Each row of a before or after table is a point. The points were changed in one or more steps. Then noise was added and the rows were shuffled. The steps act on columns, c1 being the first. Name the steps. A step turns or swaps two columns, mirrors them in a line or flattens them onto one, adds a multiple of one to another, or multiplies or shifts one. Angles are multiples of 10 degrees, from the lower column toward the higher: turns from -170 to 170, lines from 10 to 170 but not 90. Use the fewest steps. Two steps may share a column if one is a turn and the other turns, adds or multiplies; they go together, in the order done. Otherwise the lowest column goes first.

Before (12 x 2)
[[ -9  29]
 [-26 -11]
 [-31  31]
 [ -2  -7]
 [-48 -29]
 [-26  16]
 [-43  33]
 [ 12 -28]
 [ 12 -12]
 [ 69  17]
 [-16  -1]
 [ 10  29]]
After (12 x 2)
[[-15   1]
 [-18  20]
 [-55 -28]
 [  1  27]
 [  4 -24]
 [-31 -12]
 [-32  37]
 [ 19  26]
 [ 73  20]
 [-22  28]
 [  5  -7]
 [-10 -10]]
Steps: add 0.3 times c2 to c1

Before (8 x 3)
[[-28   6  11]
 [  5  12 -10]
 [-23  24   1]
 [ -8  -8 -35]
 [  3 -29  17]
 [ 10 -30   2]
 [  7  -8   7]
 [-22 -18  -6]]
After (8 x 3)
[[-11  38   6]
 [ 12  19 -25]
 [  8 -25   8]
 [ 16 -87   3]
 [  0  73 -23]
 [ -5 -53 -23]
 [-35 -22  -7]
 [  1 -90  10]]
Steps: swap c1 and c3; multiply c2 by 3

Before (12 x 4)
[[  0  17  -5  32]
 [ 26 -31 -20 -22]
 [ -6  -1 -29 -20]
 [ -4 -21  15  23]
 [ 12  17  -5 -10]
 [ -5  10  -2  30]
 [  2   2   1 -13]
 [ 15   8  15  10]
 [  0 -29  -7  26]
 [ 27 -12   9 -24]
 [ 19  10 -34   8]
 [ -4 -30 -15  -5]]
After (12 x 4)
[[ 23  -1  18 -60]
 [  7   8  38  24]
 [  4 -20   7  77]
 [-20   5  -1  30]
 [ -2   1   0 -39]
 [ -7 -22  31 -66]
 [ -7 -15 -12  67]
 [-26  -8  11 -72]
 [ -6  12  11 -30]
 [  5   6  -1  89]
 [ 14 -20  10 -15]
 [  3  13   4  95]]
Steps: turn c1 and c3 by 140 degrees; multiply c2 by 0.7; multiply c4 by 3

Before (8 x 6)
[[-22 -14  36 -17  29  24]
 [ 42  11  11  -6 -53   2]
 [ 23   3 -15 -36 -40  38]
 [-18 -30  45 -27 -10  49]
 [ 46 -20  19  -4  17  15]
 [ 25 -63  -5 -32  -5 -26]
 [-10  16 -13 -33   1  -9]
 [-46 -14   5  15  31   4]]
After (8 x 6)
[[-48 -46 -17   7  31   1]
 [ 48 -37   9  17  14   4]
 [-24 -39  21  31  30   2]
 [ 26 -60  28 -11   0   0]
 [ 24  43  30 -22 -39   3]
 [-10  13  26 -21   2   5]
 [ 38  62   8   9 -53   1]
 [-17 -22  38  39 -10   2]]
Steps: add -1 times c5 to c2; turn c3 and c4 by 80 degrees; multiply c6 by 0

Before (8 x 8)
[[-20  35 -33  -3  10 -16  41 -23]
 [ 11  -2  31  14  30 -17 -45  23]
 [ 43 -56   8  -4  26 -33  21 -26]
 [  0 -29 -24  18 -41   5 -17 -11]
 [ -1  20  15   2  -4  56  44 -27]
 [ 25  -5  -5  25 -37  -4   6  -2]
 [ 32 -21  17 -70 -44 -26 -20  18]
 [ 46  -2   8 -29  10  45   3  10]]
After (8 x 8)
[[ 10  -3  31  15  28 -22 -47  25]
 [ 47  -4   8 -30  10  59   2  11]
 [-20  35 -33  -5  10 -22  40 -22]
 [ 34 -21  17 -70 -46 -35 -21  18]
 [ -1  19  14   3  -4  73  45 -26]
 [ -1 -29 -24  19 -41   5 -18 -11]
 [ 25  -3  -5  25 -37  -5   7  -4]
 [ 42 -56   7  -6  26 -43  19 -25]]
Steps: multiply c6 by 1.3

Before (12 x 9)
[[-25  -2 -26 -26 -27  -3  31 -15  -5]
 [ 21  27  34  10  12 -31  30  14 -52]
 [-14 -17  13  20 -51  -9  31  -9   0]
 [-39 -48  -4  -1 -13   1  13 -45  -3]
 [-21   0 -16   6 -18 -28  26 -35  22]
 [ 11  27  11  20  -1 -12  44  33 -33]
 [ 20 -15  29   3  -3   9 -25  12  41]
 [  2   8 -30  -4  -8   1  41 -66  -8]
 [ 34  -4  42 -14 -31  -5   2  25   1]
 [ 15  12  36 -25 -10 -21  15   8  18]
 [ 19  -1  28  -3 -49 -21 -38  35   7]
 [-12  67  33  20  -9  -5  47   8 -55]]
After (12 x 9)
[[ 31  20  66  67  30  -4 -47   8 -48]
 [ 24 -27 -52  -1  14  -3 -31 -16   5]
 [  1  -4 -60   8  32   2 -41 -66  -8]
 [ -2  11  68  28  53 -31 -30  14 -57]
 [ 13  20  26 -16 -12  -9 -30  -8   5]
 [ 14   6 -33  -1  23 -28 -26 -36  27]
 [-34   5  58 -15  37   9  25  12  32]
 [-20 -24  72  11  30 -21 -15   9  12]
 [  0  20  22  27  40 -12 -43  33 -37]
 [ 37  -2  -9 -48  28   1 -12 -45  10]
 [-32 -14  84  -3   9  -5  -3  24 -11]
 [-20  -3  56  -1 -10 -22  39  34  -1]]
Steps: mirror c1 and c9 in the line at 100 degrees; swap c2 and c4; multiply c3 by 2; shift c5 by 40; multiply c7 by -1

Before (13 x 11)
[[ 25 -39 -38 -21 -11 -51 -12 -16  33  -1  19]
 [ 12 -13  24  28   4 -31  24  17  19 -24 -43]
 [ 36 -44 -16 -23  24  -9  31 -17 -12   6 -12]
 [-15  34 -56 -14   7 -46   4  -9 -20 -28 -24]
 [ 37   6   2 -20  54 -38  13 -24 -18  21 -33]
 [ 13 -17 -40   1   1   2  -9   2  19  48 -46]
 [-24 -47  10  16  37 -16   8   2 -10 -16 -23]
 [-17  -5  10  28  -2  17  25  49  31  51 -14]
 [-36 -20 -48  50  37   4  16 -16  -8  27 -20]
 [ 12  -2   9 -15   4  -5  -6 -16 -29  20  -9]
 [  8 -19  14 -19   6  26 -20  34  35  -4  26]
 [-11   7 -57  41  11  20 -38   1 -33 -19  28]
 [-31 -42 -29  48  46  17   0  42 -35  44  -6]]
After (13 x 11)
[[-40 -41 -30  50  45  16  48  53  -7  42  -4]
 [-13  34 -55 -16   9 -45  26   1 -20 -31 -22]
 [ 23 -41 -41 -24  -9 -49 -45 -29  20   3  19]
 [ 69 -44 -15 -24  23 -11 -35  -9 -16   7 -13]
 [-42  10 -55  43  11  18  -7  18 -33 -18  29]
 [ 12  -2  11 -15   1  -5 -20   3 -32  19 -10]
 [ 60   9   2 -18  53 -38 -49 -13 -28  22 -32]
 [-25 -46   8  15  40 -18  44   7  -8 -16 -23]
 [-33 -22 -48  50  38   3  67 -11 -14  27 -19]
 [ 36 -18  25  31   4 -32  -3   5  24 -22 -41]
 [ -4 -20  16 -15   5  26 -27  13  47  -4  27]
 [ 10 -15 -37   1   0   1 -25  -6  20  48 -46]
 [ -5  -5  12  29   0  18  44  29  52  49 -13]]
Steps: multiply c1 by 2; turn c1 and c7 by -50 degrees; turn c8 and c9 by 30 degrees

Before (9 x 12)
[[ -7 -26  15 -17 -20 -10  11   2  28  18  -9  14]
 [  3 -19 -17 -30  10 -21  29   0  -5 -55  17  20]
 [ 16  15   0  19 -10   9 -11   2   0  -9 -18 -27]
 [ -6  -3   9  23   0  -7   8   1 -21 -17 -29 -32]
 [  7 -27   7 -33  -8   0  10  32   8  24   6  18]
 [-24 -13  14 -35 -23  -5  15   8   6   5  16  14]
 [ -1   0  -6 -43  12  -8  38   0  -5 -34  -7  32]
 [ 12  10  16  13  -4 -20 -12  -2 -17 -11 -19  -9]
 [-19 -27   8 -19  -7   9  -8   7   7   9  -5  23]]
After (9 x 12)
[[  1 -43 -10 -31   6   5   1  98   1 -15  21 -19]
 [ 18 -42   4 -20   9 -10  12  21   6   1  12 -23]
 [ -3 -44 -17 -20  -5 -13  11   9  28  -2  18 -23]
 [-19 -32 -19 -27  19  -8 -25   1 -12  14 -58  -9]
 [ -6  -7  -6  27 -19 -11   8   4 -18  35   0  27]
 [  6 -20 -15 -36  -9 -21   5  21  -2 -19  -3 -27]
 [  2  23  10  16 -25  16   0   5   4  23   0  14]
 [-24  14   6  17  -6   0  18  -3 -18  19  -1   1]
 [ -5   1 -32 -41  29  -4 -20  -3 -13  22 -24 -17]]
Steps: mirror c1 and c6 in the line at 60 degrees; multiply c2 by 1.6; turn c3 and c7 by 110 degrees; turn c4 and c9 by 10 degrees; mirror c5 and c12 in the line at 20 degrees; multiply c8 by 3; turn c10 and c11 by 120 degrees

Before (10 x 14)
[[-30   8   0  38 -68  22  -6 -24  49 -75   5  47  39 -55]
 [-25 -21   4  16 -33 -40 -13  -7   0   8 -22  44 -33 -35]
 [ -3   8 -12   6   5  30 -10 -38 -26  14  33 -43  35  49]
 [-31 -12  16  -1  25   7  27 -20 -28 -48   2  22 -10  23]
 [ 43 -19   2 -14   5 -31  11 -29   7 -54  18   7   1  -8]
 [-13 -33   1  54 -13  16 -34 -42  21  -7 -21  40  29 -22]
 [  0  27 -28 -23  32  21 -20 -21 -17 -25  -2  16  12 -10]
 [ -5   1  37  -3 -15 -23 -49   7   2  -2  43 -13  41  -6]
 [-28 -72 -22 -35 -18 -17 -32 -22  24  15  19  42   1 -36]
 [  9   3  35 -23 -19  -9  -7  -6  40  -4  22  28  52 -22]]
After (10 x 14)
[[ -6   4  34  22  10 -12  -7 -20  37  25 -24  14  51 -22]
 [  7 -31 -19 -52  46  20 -34   2  39  36  -7  20  28 -23]
 [ 37 -20 -19   2  37 -28 -14   7  10  43 -10   8 -33 -34]
 [ 31 -74   9  21   9  -6 -31 -40  59  46  28   0   2 -36]
 [-30 -17  17 -11   0 -45  11 -31  16 -12   4  55   2  -9]
 [ 14  -2  52  14  10 -19 -47   2   2 -14 -20  -2  40  -7]
 [ -7  28 -12 -12 -32  20 -20 -31 -32   7  25  28  12 -10]
 [ 20   8   5  -5  80  30  -7   5  46  19   3  87  38 -56]
 [ -8   7  27 -28   9  29 -10 -25 -28 -37  23 -28  38  48]
 [ 28 -11   6 -22 -17  16  26 -17 -23   4 -13  52 -10  24]]
Steps: mirror c1 and c6 in the line at 100 degrees; add -0.5 times c2 to c9; turn c3 and c11 by -70 degrees; turn c4 and c8 by 40 degrees; turn c4 and c5 by 150 degrees; turn c10 and c12 by -70 degrees

Before (14 x 18)
[[ -2  48  70  51   4 -11 -35  50 -12 -12 -30  40  33  26 -37 -18  14 -36]
 [ 15   4 -29 -37  23  -7 -11  10  32   1 -12 -31 -42 -25 -65 -52  -8 -43]
 [ 48  17  13  -4  59 -35   2 -21  35 -17   5 -49 -34   9 -29   1 -37 -41]
 [-25  11  -1 -19 -17   9 -31   2 -14  18  23 -29  -3  16  23   0 -10  13]
 [  1 -20  -5  -1 -20 -10 -22  -4 -11  16  -9  14 -45  26   5  17  -5  37]
 [-19  13  -7 -37 -12 -18   5  42  39  51  27  12  -4  25  11  10 -14  60]
 [ 12 -46   8  -8 -11   9   8   9  -5  38  42  -1  -3 -29 -11   0 -15  36]
 [ 13  15 -12  -2 -21  -3 -12   6  21  57  39  20  -8  45   5 -35 -35  27]
 [  7  27  23   8   6  21 -21  47  11 -32 -41  52  91  40 -47 -27 -29  -8]
 [-21  -8   4  23 -17 -27 -21  39  -9  -6  27  24 -10   2  28  -6 -43  31]
 [ -5   2 -31   5 -37   2  34  12 -12  -7  40 -14 -17  10 -10   4  -1  33]
 [  8 -32 -17 -31  29 -27  12   6   8  -6  25 -17  -9  23 -55  -8 -16 -65]
 [ 12  45  55   1  36  18 -42  71 -14 -25  -2  50  37  61 -45 -40 -16  15]
 [-50   1 -28 -25  10  -1  27 -33  17  20  29  13 -20  19  27 -40  13  39]]
After (14 x 18)
[[ 27  48  54  -3 -27  18   4  54 -13 -73  45  51  38  69 -25  47 -15  18]
 [ 44   3 -26 -29  23  -3  25  22  15 -25 -30  13 -17 -32 -43 -19  12  41]
 [ -2 -33 -19 -30 -32 -23  26  27   8 -59 -20 -20  -8   6   0  57 -10 -72]
 [-26 -46   8  -6  -4   9  39 -27  -4 -11 -14  -8  -1   5  11   8 -16  38]
 [  9  13  -8 -38  22 -21  24  29  43   2 -11   8  -3  43  10 -15 -15  61]
 [-23  12 -16   0   8   1  38  45  21   6   5  23  -6   8 -36   5 -39  25]
 [-20 -19  -9   4  10 -12  -9  22 -12 -35  23  15 -40  -3  13  -7  -5  38]
 [  6  15  15  -6 -75 -36   7   3  33 -69  -6 -46 -34 -23   8  24 -38 -41]
 [-20   5 -32   5  29  -1  34  10 -11 -63 -37 -10 -16  10   8   7  -4  34]
 [  6  30  25   8  -1  21 -38  33  16 -79  30  51  93  50 -20  49 -25  -7]
 [ 12  12   0 -21  32  10  32  16 -13 -31  24 -28  -3   3  -5 -22  -8  13]
 [  3  -5   3  23  22 -26  32   3  -9 -54  20  24 -10  44 -12 -25 -39  33]
 [  4   4 -25 -31 -27  -6  -9 -26  38 -49  16 -32 -42  11 -39  76  -7 -42]
 [ 20  52  71  49   6 -11 -24  26 -19 -63  40  40  30  47 -11  38  10 -42]]
Steps: add -0.3 times c2 to c1; turn c1 and c5 by -140 degrees; turn c7 and c11 by -100 degrees; swap c8 and c14; shift c10 by -50; turn c15 and c16 by -100 degrees

Before (10 x 20)
[[-20  24  39 -11 -43  15 -63  16  33   2  20  26   8  26  10  23  24 -58
  -16  11]
 [  7  -2   5  -2 -14  20 -46 -34  31 -66 -21  25  -4  -6 -33  -8   0  30
  -35 -12]
 [  8  10 -10 -16  -5   9 -49 -44  34 -19   6   3  13 -15 -51 -21  28  57
  -20  -2]
 [ -6  -6   1 -24 -20  21  81 -11 -49   0  19  32  -1   5 -56 -15   5  49
   54   7]
 [ -1   8  -8 -22 -13 -29 -42  13 -23 -17 -11  30  52 -31   4  -3  34  47
   -9  -4]
 [-13  15   8   2  -6   6 -71  -3  13 -23  16  33  -8 -32   5 -23   1  -6
  -17   2]
 [-26  33  70 -16 -35  14  36 -31  -6   5 -44  25  -3 -24   2 -21  23  19
  -12  -2]
 [-26 -13 -14 -39 -21  14 -72   5 -22  -6   8  -8  -1  -6   9   1  34 -12
  -10  10]
 [-17   6  23 -37  -4 -61 -13  24  32 -11 -16  37  10 -26   8  10  18  33
   29   4]
 [ 22  -1  61   6   3 -29 -25  22  28 -19 -71  42 -21 -25 -25 -20  29 -19
  -22  -2]]
After (10 x 20)
[[ -6  13   3 -25 -24   0   2 -12 -52   2   7  32  -1   1 -54 -14   5 -95
   54   7]
 [  8 -19  -9 -12  -1   1  73 -43  29 -15  13   3  12 -14 -51 -20  30  15
  -24   3]
 [-26   4 -15 -41 -23  -1  27   8 -26  -5  -3  -7   0  -5  10   1  35  68
   -8   9]
 [ 22  22  63  10   3  -2  -1  21  53 -21 -46  42 -16 -23 -29 -20  27  33
  -20  -3]
 [ -3  26  -8 -26 -13  -3  59  10  -6 -15   1  26  54 -37   7   0  32  12
   -7  -4]
 [-25  48  70 -16 -35   1  -1 -31  33   5  -3  23   0 -19   1 -21  24 -38
  -13   2]
 [ 11  -7   4  -1 -17   0  53 -35  34 -63 -16  25  -7  -4 -34  -7  -1  26
  -36 -12]
 [-12 -11   8   1  -2  -2  30  -7  11 -23  20  32  -9 -32   6 -23   6  64
  -22   2]
 [-28 -22  42 -10 -40  -2 -18  14  27  -1  33  26  11  26  15  20  24  83
  -18   8]
 [-19  -7  21 -38  -3  -1  33  25  35 -11  -5  43  10 -30   8  13  20  -2
   32   6]]
Steps: turn c2 and c11 by 50 degrees; turn c2 and c9 by 40 degrees; multiply c6 by 0; turn c7 and c18 by -120 degrees

Before (9 x 24)
[[  3   1   9  16 -29  27 -17  32  -7   2 -24  10 -28  10  -5  21 -16 -12
   16  -6 -13  28 -10 -11]
 [-18   5  -7 -25 -22 -13  -9  10  -6  36  -8  -1   4  14  -8  -1 -22  11
   26  -5  -2   3 -15  -5]
 [ -3  -5  13   5  -1  20 -11  21  24   9 -10 -10   8   2 -25   5  -8  13
   10  12  20  14  23  12]
 [-29 -28   7   1   6  20   0   7  13  -2   0  -7  22  -4  -7  -1  25   8
    1 -15   2  -4   4   4]
 [-11   3  25  21   8  27 -11  18  20   5  -5   8   1  12  22 -16  11  13
  -29   2  22 -37 -30  41]
 [  3  20  24   6  -3  11  35   4  -4   7  -6   2   1  15   7 -32 -18  15
   38 -12 -23  13   6   2]
 [ -4  -4  -1   6 -13  24   8   7  14   2  27 -27  18  20   0 -10   0 -28
   -9  -9   8 -20  -4  -7]
 [-18  17  -3   4  -8  -1  19 -12  -7 -10   0  -6  11  17 -11 -11 -13 -44
   14 -24  -1   3   0   3]
 [-10 -26 -21 -19   2   4 -14  32  30   0  21 -31   0  27  -4 -32   2 -11
  -14  -6   9  -4   5  -4]]
After (9 x 24)
[[  2   3   9  13 -30  23 -17  29  21   7 -24  10 -28  10  -5  64 -16 -11
   15  -6  -9 -27 -13 -10]
 [ -2   3   6   4   2  23 -10  20  50  -4 -10 -11   8  14 -26  16 -10  16
   11  12  20  -1 -20  13]
 [  2 -24  17   7  -5  12  31   1  27  17  -5   1   2  25   6 -97 -17   6
   38 -12 -18  -8  -9  -1]
 [-10  27  27 -19   4   3 -13  35  58  -2  23 -31   0 -22  -4 -96   1  -1
  -14  -8   9   4   1  -4]
 [-27  26  -2   0   6  21  -1   7  45  -5  -1  -6  20   8  -6  -1  24  18
    0 -17  -3   2   4   4]
 [-13  -7  12  22   9  28  -9  19  49  -9  -6   8   0  23  26 -49  11  10
  -26   1  20  18  38  43]
 [-15  -1  20   4  -8   0  20 -12  27  -4   1  -6  12  -1 -11 -34 -16 -44
   13 -27  -5  -3  -2   3]
 [-18  -6  13 -25 -23 -15 -11  11  26  20  -7  -2   3  -8  -4  -4 -24  10
   25  -6  13 -11   4  -4]
 [ -4  15  22   7 -12  23   8   8  44  -3  28 -27  18   1  -1 -30  -1 -26
   -8  -9   9  11  16  -5]]
Steps: mirror c2 and c18 in the line at 100 degrees; swap c3 and c14; shift c9 by 30; multiply c10 by 0.7; turn c10 and c21 by 30 degrees; multiply c16 by 3; multiply c23 by 0.7; turn c22 and c23 by -140 degrees

Before (9 x 32)
[[ 49   9 -58   2 -53   0 -17   3 -29  10   2  31  16  27   6  -8  38  18
   39 -25  -9  15  17 -23  22 -50 -47   3  11  28  14  15]
 [ 28   4  47 -17 -33  41 -22  47  46 -10 -27   9 -65  44  -3 -20 -33  32
   11  54  -7  71 -18 -10  30   6   5  18 -22  25 -20 -56]
 [-14  58  60 -10 -28  27 -17  47  37 -37   1 -16 -61  13 -22   2 -10 -12
  -47  40  15  48   4  20   7  -3  30   4 -30 -30  16 -57]
 [-16  25  55   4  -8  17 -17  20  19 -22   9  23 -48   2  -4 -22 -25  21
    2  25 -21  58  21   1  -5  -9  60   5 -19 -16  21 -57]
 [-33  53  18  -1  33 -56  13   5  -6 -32  44 -11 -18 -38  32  21  -9   1
  -37  32 -52   5  36 -13   1  27   5  73  15 -30 -49 -14]
 [ 36 -26 -25 -11 -22 -24  12 -49   0   6  -8  17  -9   4  -7   7  33   4
   26   0 -25 -14  16 -23  22 -25 -29  -5 -12  11  -7  30]
 [  7 -30 -10 -19 -56 -43 -11 -21 -11  20   7  40  -4   0  25  42  43  25
    2 -59 -23 -14 -17 -37  31  15 -32  41  23  15 -21  -9]
 [ 18   1 -18  34  -9  26 -10  -3 -11 -25  -3  -4  -5  18 -29 -28   2 -35
    6 -40 -22  23  61  31  28 -20 -19   7 -30  43  10  26]
 [ 21  -8  -6 -19 -33 -32   9 -11  -5  23  52  44 -18 -28   9  34   7  26
  -16 -19 -36  -4  10 -44  37 -15 -34  20  29  34 -27  39]]
After (9 x 32)
[[ 39   3 -23 -13 -21   6  18 -50   0   3   0  10 -10 -22  -9 -17  29 -22
   29  -8 -14 -20  16 -23  17  -3 -30  -3  25  14  -5  29]
 [ 52  20 -46  -1 -48  28 -17   3 -24  12   1  31  19  -2   3 -13  35  10
   43 -46   6  16  15 -28  22  32 -47  -1  42  30  11  16]
 [-16  -3  38 -11 -26  11 -14  49  34 -41   0 -14 -58  30 -21  17 -12  58
  -49  56   4  35  -1  14   6 -34  28   4  16 -34  17 -56]
 [-15  24  46   1  -8   2 -18  18  18 -22  -1  27 -49  16  -8 -28 -19  20
    4  38  13  51  22   4 -14 -18  60   7  18 -16  24 -56]
 [  8  23  10 -20 -51  -3 -10 -16 -14  25   4  41  -3 -42  27  -8  42 -34
    4 -65 -44   5 -18 -37  40  18 -30  41 -22  13 -19  -5]
 [ 17  24   6 -14 -29 -31  13  -9  -8  22   0  44 -17 -30  12 -18   8 -15
  -15 -24 -40   9  16 -42  48  36 -34  19   6  40 -27  39]
 [ 16 -32  -3  30 -15  17 -11  -7  -7 -26  -4  -3  -1  24 -26 -30   1   6
    8 -41  17   8  64  36  23 -17 -14   3  27  46  14  24]
 [-30  13   3  -3  38 -36  10   6 -10 -34  -1 -14 -16 -54  33 -39 -16  51
  -37  36 -36  16  29 -11  12   4   5  71 -35 -26 -48 -11]
 [ 30  33  24 -12 -37  47 -16  45  50  -7  -2  11 -63  42  -5 -14 -40  -3
    7  65  17  57 -14 -13  26 -22   0  18  -3  21 -18 -55]]
Steps: mirror c2 and c18 in the line at 40 degrees; turn c3 and c20 by 20 degrees; swap c6 and c14; multiply c11 by 0; add 0.3 times c16 to c25; turn c16 and c21 by -70 degrees; add 0.5 times c29 to c22; turn c26 and c29 by -110 degrees

Before (10 x 48)
[[  2   6  12 -29 -13 -23  41 -35  -4 -11  14 -15  -2   4 -36  19  12  19
  -24  23   1 -32 -16  -7 -64  11  -4  10 -39 -24   4 -23  19 -32 -10  53
   31   5   7  25  28   8  43  20  11  -4  30 -50]
 [ 32  16 -20 -29  17 -32  36  -5 -11  57  -8 -18  -1 -16 -25 -18   6 -10
  -33 -13   3   2   2  -9  11 -36 -40  -6   8  -1  -2 -27  43  -1  -8 -16
   11 -30  -5 -39 -56 -16  19  32  55 -18  17 -18]
 [  1 -27  37 -66 -30 -12  -2  23  41 -25  -4 -30  24  22 -20  -1 -13  23
  -17  14 -24  11  -6 -36 -13  31  42  -7  29  -7  25  -3  -1  -9  10  61
   43   9  22  28  16  61  78  -9 -63  -7   5  -1]
 [ -8   2 -21 -15 -10  42  -2   4 -29  25  -5   8  -2   4 -22  -5  -5 -39
  -18  -5  -9  -6  34   4  56   6  -1 -14 -15   2 -26  -9  20 -26  11 -11
  -19 -10  10  -2 -55 -27   5  31  21  -3  -3 -21]
 [-67 -22 -15  42  -2  30 -11  43  -6  36  -9  23  60  -4  -1 -35 -68 -47
   16 -74 -33  52  36  22  39 -25 -16   2  20  46  17   8 -41  25  34   3
   23  39 -22 -31 -60 -38 -24  -6 -24   1  33  65]
 [-31  29  -4 -50  27  34  34  31 -60  57  25  30  14 -31 -25 -19 -36 -31
  -18 -46  -7  30   8  -7  37 -29 -18 -14  39  31 -18  25   3  -5  12 -13
   -7  16  -8 -40 -47 -37 -17   6 -11  -1  33  -2]
 [ 45  -4  14 -31 -23 -24  28 -20 -18  -1  35 -55 -14  -6 -10  21  42  -9
   -4  15  27  -3 -43 -20 -21  28   3 -14 -39   1 -46 -11  13  11  -9  16
   20 -42 -11  18 -17   4  30  10   2  -2  25 -51]
 [-26 -35  -6  20  49  53 -48  57 -22  53 -13  27  30 -25  50 -28 -32 -61
   50 -65 -67  13  43  25 -23 -46 -14 -15  38  48  75  43 -30  23  27   6
   20  29 -35 -37 -22 -22 -19 -44 -37  44   8  20]
 [ 23  19  -5 -22   5 -47   7   0 -27 -10  29 -16 -24  12 -32  -7  41   1
  -24 -12   7 -32  -5 -34  -8   9 -26 -46 -30   1 -14  -9  47  -3 -15 -10
   19   9  28  11 -18   7  25  20 -11 -42  42 -52]
 [ 10  -4  12 -12 -23 -29   5   2 -33   2  15 -22 -12  -9 -32  43   4  15
    0  18   8 -18 -25 -28 -44  12  10   7 -48  -8   3 -10  46 -12 -49 -19
   15 -45  15  -8  12  45   9  -1   7 -31   5 -38]]
After (10 x 48)
[[ 11  -9  14 -15 -26 -27   8 -17 -29   4  11 -19 -13  -6 -36  44  10 -51
    2  14   9 -16 -24 -31 -41  15   1   8 -47   0   6 -11  49 -16 -13 -17
   -1 -41  18  -6  13  42   6  -1   7 -36   7 -35]
 [-69 -20 -12  45   1  32 -12 -35  -6 -58  -9  17  62  -9  -3 -37 -67  32
   20 -81 -33  51  36  23  32 -26  19  -2  24 -11  12   8 -37  33  44   3
  -32  32 -24 -36 -60 -34 -23  -7 -25   1  36  64]
 [  6 -26  44 -65 -26 -10  -2 -49  39  42  -8 -32  25  23 -19  -2 -12  11
  -22  10 -21   9  -9 -36 -10  30   8 -14  30 -25  20  -3   1  -7 -30  57
  -12   4  27  27  15  61  79  -8 -61  -3   5   3]
 [ -4  -4 -21 -11 -10  45   1  16 -26 -20  -7   7   3   7 -25 -11  -5   7
  -15  -7  -6  -3  29   3  54   1  19 -12 -18  12 -21 -12  22 -24  38 -12
   -9 -10   5  -5 -57 -23  -2  34  20   3  -4 -23]
 [ 52  -5  12 -32 -29 -22  33 -14 -22   2  34 -55 -16  -6  -7  19  47 -13
    0  10  27   0 -40 -23 -20  27   4  -9 -37   0 -48 -11  18   4   1  16
   24 -44  -9  21 -18   5  24   8  -1   0  24 -49]
 [ 34  15 -25 -34  24 -31  49 -19  -9 -53 -10 -21  -1 -23 -23 -20   3  -9
  -37 -13   4   5   1 -10   9 -36  18  -6   9  42  -3 -22  49  -4   9 -12
    8 -35  -3 -36 -54 -13  14  33  59 -15  16 -21]
 [-25  27   0 -52  27  32  44   4 -57 -50  25  36  14 -31 -22 -16 -34   6
  -19 -41  -3  22  11  -7  39 -33  30 -14  39   7 -25  22   7  -6  39 -14
  -32  17  -1 -42 -42 -32 -18   6 -13   2  29  -1]
 [ 26  16  -6 -21   6 -48  11 -17 -28 -13  34 -10 -29   7 -29   1  38 -10
  -22  -8   9 -31  -4 -34 -13  11 -13 -42 -24   6  -9 -10  44  -7  -3 -10
    4  14  28  14 -20  10  24  21  -9 -39  44 -56]
 [  2   2  10 -28 -14 -25  47 -30  -8  18  13 -22   0  10 -41  20  14 -13
  -21  23  -2 -33 -15  -5 -62   7 -11   8 -42  13   1 -20  20 -33 -14  49
   41   2   7  24  30  -1  45  14   9  -1  25 -49]
 [-19 -30   1  18  41  51 -65 -31 -23 -65 -12  33  26 -27  50 -29 -37  24
   49 -63 -67  16  39  32 -22 -50  34 -15  38  -5  79  44 -24  19  66  12
  -58  26 -35 -33 -19 -29 -14 -41 -36  41  14  16]]
Steps: multiply c7 by 1.3; mirror c8 and c37 in the line at 130 degrees; turn c10 and c27 by 50 degrees; turn c10 and c30 by 140 degrees; turn c18 and c35 by -90 degrees
